Every row gives one point. Each copy is the shape, with its points in the same order, turned, moved and blurred by noise. Some copies are also mirrored. Which?

Shape:
[[ -9   2 -23]
 [-60 -21  -7]
 [-56  29  79]
 [-12  53  38]
 [-39  58  19]
 [-24   1 -30]
 [-56 -22 -62]
 [ 14  -8   1]]
Copy 1:
[[ -7   5 -38]
 [-65  11 -10]
 [-46 -80  39]
 [ -3 -63  -8]
 [-24 -67 -31]
 [-26   8 -34]
 [-58  42 -58]
 [ 13   9  -3]]
Copy 1 is: mirrored
Copy 2, 8 rows:
[[ -3  11  34]
 [-28  65  18]
 [ 16  70 -60]
 [ 48  29 -22]
 [ 54  48  -1]
 [  0  30  39]
 [-29  54  84]
 [-14  -5   3]]
Copy 2 is: mirrored

Shape (10 x 4):
[[  2 -32 -47  27]
 [ 38  26   9  32]
 [-38  40  42 -61]
 [-26  37  32 -54]
 [-13  29 -17 -60]
 [-27   4  54   0]
 [  8  -1 -47 -42]
 [ 31 -13  13  18]
 [-14  54 -24  54]
 [-16 -46  60  46]]
Copy 1 (10 x 4):
[[ 34 -31 -16  22]
 [-12  33 -25  15]
 [-43  -4  62 -65]
 [-42  -3  45 -59]
 [-35 -34  12 -62]
 [-10  25  61  -8]
 [  9 -48 -18 -36]
 [ 25  30  -5   1]
 [-60   0 -12  53]
 [ 44  30  60  34]]
Copy 1 is: only turned
Copy 2, 10 rows:
[[ -7 -37  52 -28]
 [-32  14  21  41]
 [  1  -1 -95  12]
 [-20  -7 -86  10]
 [-27 -47 -56  10]
 [ 16  27 -41   6]
 [-27 -63 -25   5]
 [ -1  -3  25  37]
 [-71  33  13 -21]
 [ 51  46  15  16]]
Copy 2 is: only turned
Copy 3 (10 x 4):
[[-56  29 -31 -18]
 [-57  -7  32  20]
 [ 59 -35  -6  52]
 [ 49 -25   9  49]
 [ 37  23  -3  35]
 [ -4 -65  -6  24]
 [ 12  56 -12  -2]
 [-34 -15  21 -25]
 [-71  -5 -18  61]
 [-41 -91  -9 -32]]
Copy 3 is: mirrored
Copy 4:
[[ 30  19  53 -32]
 [-30 -20  33  41]
 [-18 -21 -86 -17]
 [-18 -12 -70 -20]
 [ -2 -44 -42 -50]
 [-13  33 -41  25]
 [  9 -24   5 -67]
 [-31   9  24  -3]
 [ 38 -40  18  50]
 [-16  83   4  34]]
Copy 4 is: mirrored

Shape:
[[ 32  -6  11   8  95 -15]
 [ 40 -22   8 -10  -7  59]
 [ 70 -23  14   0  40 -34]
 [-22  32  -2  49 -39  53]
 [  2 -54 -21   6 -11  36]
 [ 40 -21 -10  22  64 -41]
 [-28  51   5  29 -48  17]
 [-15  51 -34 -19 -43  40]
 [ 59 -22 -34  37  26  25]]
Copy 1, 9 rows:
[[ 29  63   6 -39 -50 -61]
 [ -5  19 -45   2 -73  25]
 [ 17  36 -51 -15 -62 -77]
 [-10   1 -41 -36  23  51]
 [ 22  11 -23  36 -32  20]
 [ 50  46 -16 -23 -33 -77]
 [-29 -24 -36 -43  25  26]
 [ -5 -62 -26 -50 -17  39]
 [ 59  46 -56 -18 -48   3]]
Copy 1 is: only turned
Copy 2 (9 x 6):
[[-66  -3 -27 -31 -23  49]
 [ 11  41  -6 -48  -5 -36]
 [  4   0 -16 -30 -47  58]
 [ 11  35 -54  39  19 -75]
 [ 20 -16   3 -27  13 -39]
 [-21 -30 -38 -19 -29  53]
 [ 21  38 -48  65  28 -40]
 [ 31  57 -44  23  74 -26]
 [  4  -7 -62 -55 -21 -12]]
Copy 2 is: only turned

Shape:
[[-14  28  -3  50 -16 -48   5  20]
 [-36 -10  34 -14 -25   1  41 -54]
 [ 32  24 -54   1 -38 -12  59  35]
 [  2 -18 -21  18  27 -23  11  17]
 [-18 -34  17  16  -6  12 -11 -14]
 [-52   2 -11 -41 -14 -20 -26 -24]
 [ 43 -46 -39 -24  23 -45  15   2]
 [-37  43   7 -34  -3  22  55 -17]
 [ 23   1  32 -29 -55 -36  25  21]
 [-53  17 -27  41 -54  21  17 -60]
 [ 58 -14  -8  21  19  -6  48  10]
 [ -5 -10  -8 -14 -29 -36 -26   8]
 [ 18   3   5 -18   5 -24 -21 -18]]
Copy 1, 13 rows:
[[-47 -12 -66  -9  35 -39 -18   5]
 [ 52   8 -61  22   2  32 -32  -6]
 [ 32 -64 -41  -1  39 -62  14  43]
 [-27 -15 -33  11  13  -2  36  17]
 [ -5  22 -14  31   1  22  -8  16]
 [ 13   0 -10 -33  35  35 -13 -35]
 [ 14  -8 -22 -16  24   0  80  45]
 [ 49 -49 -49   2 -23  -9 -25 -27]
 [ 48  29 -41 -17  26 -62  -1   7]
 [  7 -37 -49  15  36  41 -82  23]
 [ 11 -19 -49  18 -17 -35  42  62]
 [  0  19 -12 -21  43  -8   7   5]
 [  5  15 -16 -35  -1   4  15  19]]
Copy 1 is: only turned
Copy 2, 13 rows:
[[  9  48 -10  -9 -36  10 -41 -49]
 [  0 -41 -21   4   2  65   9 -17]
 [ 64  46  40  24   0 -10  30 -33]
 [  4  31 -29 -24   8 -35  12 -39]
 [-15 -29  -9 -30  21  -5 -20 -36]
 [-36 -36  17 -27 -54   4  17  -8]
 [ 50  -3 -33 -19 -10 -62  46 -21]
 [-27   9  18  29   6  45  35   7]
 [ 61  -2   6 -14 -19  20 -18  19]
 [-21 -23  24  33 -17  48  -4 -95]
 [ 45  32 -32  15  37 -36   0 -20]
 [ 13 -17   8 -31 -39 -16 -10 -15]
 [  1 -21 -21  12 -27 -24 -12   1]]
Copy 2 is: only turned

Shape, 14 rows:
[[-48 -16 -19  48  14  46  13  -1 -28]
 [ -2 -36 -57  22   9  35   3   7  30]
 [-27  20  28 -30  -7 -32   9 -45  23]
 [ 38  30  35 -44  17 -32  67  49 -28]
 [-12  22  -3 -29 -25  11 -19  10   9]
 [ 39  51  39 -31  37 -50  -4  72 -37]
 [ 31 -30 -21  46   6  37 -39  -7 -35]
 [-16 -16 -45  42 -53   2 -10  -6 -20]
 [-29   0   5  59 -19  32 -17  16  33]
 [-13  50   4 -27  10  17   6 -19   3]
 [ 50  -7  65 -35  -6  -2  16  38 -27]
 [ -3  18 -33  87 -11  37   8 -18  14]
 [ 48  25  61  -1  61 -77  13  50 -18]
 [ 19  13 -24  52  -8  33   3 -12   6]]
Copy 1:
[[ 20  -8  82   0  38   9 -20 -10 -11]
 [ 48  -6  33 -19   8  20 -72  -6   6]
 [  4  41  -4  25 -40  39  23  -1 -30]
 [-48  56 -49 -51  31 -19  -1 -15 -66]
 [-11  54  -1  26  -9  -3 -27  -5   8]
 [-47  40 -66  -9  17 -71   8 -49 -51]
 [ 13 -20  37 -30   3 -40 -21  -8  47]
 [ -7   9  39  -6   0  29 -34 -44  48]
 [  5   2  73   4 -43 -13 -50 -30  -9]
 [ 21  69  11  11  -1  -6   6 -10 -24]
 [-68  43 -28 -44  -6 -38  -5  27 -23]
 [ 38  14  78 -34 -20  -5 -33 -51  10]
 [-32  -5 -67 -40  -7 -54  30 -42 -74]
 [ 36  24  49 -35 -24 -10 -31 -36  20]]
Copy 1 is: only turned
Copy 2 (14 x 9):
[[ -2  24 -76 -25   9  10 -23 -22   8]
 [ 54 -10 -51 -29   5 -14 -10  17 -33]
 [-32  10  32  36  -4  -6  11 -36 -48]
 [ -1 -47  27  81  14 -15  10 -17  63]
 [-13 -17   3 -13 -16 -21  34 -21 -14]
 [-36 -53  27  52  40 -77  18 -11  61]
 [ 19  12  -8 -65  30 -29 -46  11  19]
 [-11  10 -24 -50  28  29  16  27 -13]
 [  9  55 -52 -21   6 -31  26  11 -15]
 [  4  -6   4  11   2 -17  18 -67 -11]
 [ -9 -15  49  39 -23 -38  -6  13  68]
 [ 38  61 -43 -39  54   8   9  -9 -10]
 [-29 -20  29  95  58 -81 -12   8  42]
 [ 36  31 -12 -29  38  -3   2  -8  -3]]
Copy 2 is: only turned
Copy 3 (14 x 9):
[[ 14  -4  11  40 -49  37   0  30 -67]
 [-51  -9  48  -1 -49  24   2  34 -33]
 [ 11  57  -5 -42 -16  24 -11 -65 -14]
 [-26 -20 -53  51  18   2 -29 -58  40]
 [ -8   2  -8 -41   4  13  21 -18 -19]
 [ 11   1 -88  22  14 -20 -21 -10  66]
 [ 18 -12  45  12 -14 -24 -18  54 -18]
 [ 22 -40  46 -20 -57  20  14   4 -19]
 [ -9 -18 -10 -41 -46  23 -26  28 -59]
 [  2  31 -12  -8  20  36   3 -21 -16]
 [-15 -21 -30  21  23 -55 -36 -42   1]
 [ 17 -29  33 -13 -40  67 -40  41 -36]
 [ -3  21 -74  25 -18 -23 -69 -24  67]
 [  3 -21  35 -13 -13  44 -29  32 -21]]
Copy 3 is: mirrored

Shape (14 x 11):
[[ 36   3  26  33  18 -65  -4 -30 -11  18 -45]
 [ -1   0  32  -6  57 -74  -4  70 -12  55 -43]
 [ 33 -20 -22  32   6 -41 -18  31 -13  52 -27]
 [ -7  -1 -54  10  40 -41  28 -23  11  18 -11]
 [ 24  23  26 -32 -15  21   4  52  27 -54  18]
 [-37 -10 -14 -25 -64  20   7   0  10 -24  42]
 [-12  19  66  -7  -8  22   8  18  30 -12  45]
 [ 23 -19  -8 -18  64 -79 -35  25 -39  48  19]
 [ -5 -57 -52 -13  12  28  19 -56 -45  14 -32]
 [  2  49  -4 -53 -42  42  12 -14   9   8  22]
 [-28  63  20   8 -33  43 -18  14 -12 -58  12]
 [  0  21   6   2   5  52 -11  36  21   7  50]
 [-14  -3  -2  20   9 -31   2   0 -29  33 -36]
 [ 11  28  13  11 -23   4  57   7 -37 -14  22]]
Copy 1 (14 x 11):
[[ 54  31 -36  21  -3 -32 -11  25   4 -14 -21]
 [ 23  68 -17  32  -3  15 -36  64 -41  41  39]
 [ -6  47 -13  28 -10 -11   8  64  10 -30  38]
 [  9 -32  17  56  -8  -6 -34  24  -5 -38  15]
 [-49   8  40 -39   4  37  14 -15 -26  14 -27]
 [-46 -41  15 -28  -4  11  27 -63 -15 -18  44]
 [-41 -19 -22 -52   6  37 -15 -32   3  37  -8]
 [ -6  76  -6  14 -23 -27 -72  37 -12 -14  41]
 [ 47 -50  29 -18 -58 -17  -5  26  -2 -86  50]
 [-32 -36  38 -13 -62   4  27 -55   0  21   7]
 [-50 -47  -8 -43 -17  -8  38 -37 -66  13 -24]
 [-71 -30  -5 -38 -25  16  -4   6  12  20   5]
 [ 25  -4 -28  21 -11 -18   9  35 -20 -13  29]
 [-20  -4 -25   1 -53  46  16 -24 -22 -37 -19]]
Copy 1 is: mirrored
Copy 2, 14 rows:
[[ 72 -23  69   8  21  -3 -20  19 -28  25  15]
 [ 74  -8  32  62  -7  38  48  15 -15  63 -53]
 [ 34 -22  56  16  54  20  47  22  -1  24 -17]
 [ 32   3  25 -15  48   8 -22  25 -34  -4 -51]
 [-22 -48 -34 -13   1  31 -16 -34  23  79  -5]
 [-65  -9 -33 -33   2   8  28 -33 -32   0   6]
 [-40 -42   2   9 -55  23 -10 -40   4  33 -11]
 [ 14  -3  38  68  28  22   8  84 -45  62 -34]
 [ 14  49 -15 -31  36 -61  11  51 -14 -17 -16]
 [-41  10 -48  15  11  24 -18 -44  22  -1  17]
 [-19 -22 -30 -53 -30  63 -12 -20  21   7  53]
 [-52 -26  -7  -9 -10  33  -3  -6  46  15 -35]
 [ 41   5  29  21   8   4  26  13 -15   6  -7]
 [-15  28  28 -34  -1  22  -9 -36   3  40  22]]
Copy 2 is: mirrored
Copy 3:
[[  4   6 -47 -42  30  34 -20  26   9 -48 -54]
 [ -1 -50   5 -27  71  78 -67  51  28 -77   2]
 [ -5 -14  39 -22  52  21  -9  11  34 -54 -35]
 [-17  34  -6   6  30 -12 -77  13 -16 -44 -33]
 [-26 -37   9 -21  -1  32  12   4 -61  10  69]
 [-11  19  12  47  18 -21  17  -3 -18  47  43]
 [-23 -51 -14  12 -27  16  -1  51 -28  19  35]
 [-53 -31  23 -39  91  48 -68  26  29 -20 -45]
 [ 62  22   0 -15  32 -42 -63 -26  13  27 -30]
 [-22  28   2 -10 -38  -7 -16   3  -4  33  64]
 [ -4  -7  11  30 -56  56  -2  -2 -36  19  35]
 [-29 -40  46   7 -36  -4 -15  28 -16  11  25]
 [ 15  -2   3   2  27  30 -35  12  37 -37 -18]
 [-21 -37 -40  20 -10   4 -31 -26   5   0  26]]
Copy 3 is: only turned
Copy 4, 14 rows:
[[ 11  54  -7  37  42 -64 -14 -30  -4 -12  22]
 [  4  28  -2  35  -4 -52  29 -90  27 -95  26]
 [-12  30 -11 -22   1 -62   2 -57 -47 -43  58]
 [ 19  20  45 -22  34 -39  28  -5   2 -34  54]
 [ 59 -37  30  10 -10  39 -27 -41 -20 -19 -27]
 [ -8 -50  54 -37  -8  25  -5 -24   8  29   2]
 [  8 -14   2  -3  -2  54 -52 -45  41   3 -16]
 [-18  66  16 -26 -18 -58  30 -48   1 -82 -10]
 [  2  11  14 -29 -27 -34  58  42 -16  34  54]
 [ 44 -46  10 -59  17  32  12 -48   2  44  -4]
 [ 27 -82  -3  -2  12   4 -41  -6  10   9 -30]
 [ 23 -31 -16 -56  -9  53 -36 -25  -2 -31   5]
 [ -5   4  -2  -7  11 -58  15 -26  16 -19  39]
 [ 58 -22  26 -18 -21 -36 -48 -23  17  16  22]]
Copy 4 is: mirrored

Shape, 17 rows:
[[-42  26  36   5  -3 -23  -1  -1  27 -60 -23   4]
 [ -9   1 -30  38  25  40  24  44 -56 -31  10  29]
 [-20  16 -46 -33 -12  -4 -27  17  33  42  51  57]
 [ 16 -43  29   1 -24  24  52 -28 -15 -11 -17 -30]
 [-45  28 -41 -33 -27 -30  49  -6  12  27 -32   5]
 [ 40  35  14 -21 -36  -2 -22 -43  -8 -34   5 -20]
 [  3  49  22  36  13  39  -6  -5 -24 -40  24 -15]
 [-10 -14  28  22  13  -7  21  23 -23   3  -8  57]
 [ 40 -11  -2  51   0  41 -13 -53  -6 -26  48  29]
 [-26  42 -37   3  46  50 -15 -24 -45 -33 -47 -37]
 [-37  43   9  -5  10 -16  26 -47 -60  13 -47  45]
 [  9  22  44  52 -15  -8  15   1   7  13 -54  59]
 [-21  -7  23 -21  -2  19 -26   2 -11 -21  10  26]
 [  7 -26  23  -1  32  50  59  28  -5 -15  45  47]
 [ 21 -21 -29  42  60 -53 -20  35   6  32   4  -1]
 [ 51  14   7 -48 -14 -17  60  32  18  40 -48 -23]
 [ 12 -37 -46 -56  40 -26  12   6  -4  -1 -30  31]]
Copy 1, 17 rows:
[[-25   7  -5 -30  34  -9  17 -13 -24  -4  46   5]
 [ 23  28  -2  -3 -52 -43   9  22 -27 -27 -39 -45]
 [ 27 -64 -28   9   9  -7 -42  31  -4  31 -66  37]
 [-44  44  45  30 -34  25 -29  36   1  -8  29 -22]
 [ 10   7   4  -1 -21  12 -20  32 -28 -10   7  95]
 [-34   4 -11 -45  11  53 -30  70 -24  13  20 -25]
 [ -2  25 -18 -45   8  -8  -3  43  12 -32   8 -58]
 [-22  -7 -24  13 -55 -20 -16 -20 -13  -9  -2 -12]
 [-39   4  14 -27  -8  36 -21  24  25  -7 -64 -71]
 [ 71  41  36 -69 -16  16 -19  30 -24 -37  18 -30]
 [ -4  -6 -15 -43 -63  26 -44 -12 -36 -64  20  29]
 [-37  38 -56 -10 -40  15 -31 -43   7   3   6   6]
 [ -3 -27  -1  -1   9  -7 -36   6 -26  -1   3 -33]
 [-33 -10  24  20 -45 -76 -25  26  21  -4 -23 -36]
 [ 39 -31 -17   6 -61  28  49  -3  28  54  -8  -9]
 [-11  31  -9  11 -63   2 -44  65   4  61  52  51]
 [ 19 -32  49  -9 -63   0 -21   6 -40  54   0  24]]
Copy 1 is: only turned
Copy 2:
[[  1 -21 -37 -18 -36  21  22  47 -24 -43 -17 -34]
 [-37 -23  32  47 -35 -60   1 -10 -20 -15   2  15]
 [-11  23 -38 -35 -16  39 -53 -29 -29  13  52  43]
 [ 23   9  51 -18  -3 -12  44   3   9   4 -64  -6]
 [ 39   2 -34   4 -25  37 -27   7  33  39  15  -1]
 [ 27 -16 -20 -37  23 -10  36  51 -57   2 -27  31]
 [ -6  -4   7   6 -45 -43  38  23 -75  -7 -32  12]
 [-12  10  18  22  10  -8 -15 -18 -10 -40  -2 -31]
 [-27  59   4  -7  12 -45  23  12 -59 -43 -50  69]
 [-40 -17 -11  45 -27 -30  36  67 -24  58 -15   7]
 [ 15  27 -17  57  16  -2 -28  53 -13  14 -13 -43]
 [ 11  -2 -29  56  18  28  10 -18 -40 -57 -27 -34]
 [-22 -12  10 -31  -3   3 -26  32 -44 -12 -13  -8]
 [-27  24  80  -6 -44  -9  -4 -20 -20 -48   8   9]
 [-46  32 -59  -6  24 -36  34 -44   6  -4  41 -24]
 [ 55 -16  17   4   6  55  64 -31  14  37  29 -14]
 [-38  12  19 -13  32  16   1  22  49   5  49   6]]
Copy 2 is: only turned
